Each wall is flat, endless, passes through zero and stands at right angles to its row. A trip goes straight from one point to another. Which walls does it cross, in order?

Walls:
(1): [-41 -22]
(2): [12 -2]
(3): [ -8 -22]
(4): [-17  13]
(5): [ 5 21]
(6): [ -4 -60]
Trips:
[ 9 23] to [16 25] => none
[ 8 17] to [30  5] => 4
[  5 -44] to [ 1 -8] => none
[-36  33] to [-16 -25] => 3, 5, 6, 4
[12 -6] to [ -9 -18] => 1, 2

Walls:
(1): [ 19  12   5   9  -4 -23  -9   5   5]
(2): [ 34 -11 -15 -10   9  10 -45  54 -32]
(3): [ 28   6 -14 -13   0 -23 -12  15 -22]
(4): [-36  19  -1  23  19  12  16 -41 -15]
(5): [  1 -14  -8  14   9 -26 -23 -19 -26]
(6): [ -5  -3 -12 -30  28  14 -19 -22  -2]
(7): [ -8  -2  27  -5   1  42 -14  14  33]
(8): [ 44  31 -17   6  -3 -43  -6  15 -17]
Trips:
[ 26  -9  19 -11  18 -11  13  43   0] to [ 38  11  -8  -7  14 -27  19  11  22] => 7
[-27  46  13 -11 -41  30 -11 -47   0] to [ 28  13  -3 -38  17   4 -35 -21  42] => 1, 4, 3, 8, 2
[ 32  31  20   9  -6 -17  33  16 -10] to [  8  10  -9 -22  19   2 -14  -7  37] => 7, 6, 3, 8
[ 25   0  38 -46 -42   0  16 -18 -25] to [ 30  -2   9  -7 -26 -19  28  23  22] => none
[ 31 -14   4   3   1 -22  13  18  18] to [ 32  -1 -25 -10   5 -25 -19  23   7] => 5, 6

Walls:
(1): [-13  17 -19  -4   5   5   6   4  18 -20 -11  32   8   7  27  -2  -7 -12
  13   8]
(2): [ 17  -3  18   5  14   6  29  13 -23   8 -25   3  21   5   5 -44  20  11
  10  11]
(3): [ -7   4  -5   7  12  17 -20  26 -10  -7   0 -12 -16  -5 -24   8   3   1
 -18   1]
(4): [ 20 -27   8  -6 -17  15  -9   2  -9 -19 -11  -3  10  -2  20   1 -14  13
  18 -53]
(5): [ -2 -22  -7  22   6   1  23  -1  -3   0  23  30  14   8  -5 -60  37   3
  11  29]
(6): [ 15 -12  11 -16 -10   3   5 -14 -18   7 -22   6 -23  21  -4  -8 -15  -4
 -18 -24]
Trips:
[  7  24 -22  11   7 -19  18 -21 -32  -5  15  48   7   2 -15   2   2  -6
   2 -20] to [-10 -25  59  17 -25 -17 -18  -8  13  -9   2 -18  12  17 -13  25 -21   4
   2  13] => 2, 1, 4, 5
[ 15  15  -3 -10   9  10 -34  -9 -33 -22   5  38 -17 -26 -40  13  -6 -29
   8 -25] to [ 14   3 -11 -41   9 -18  17 -10  19 -13  -9  27  -4   8  -8  13 -15 -21
  -2   2] => 1, 3, 4
[-26  -2  13   7 -23   9  -3 -18 -37  -3   9 -22  -4  -7  -2  13   4 -23
 -41  -4] to [ 24 -13 -27 -25 -25   0  12 -37   8  11  37  28  11  -6  12 -16 -10 -14
  -3 -15] => 4, 3, 5, 1
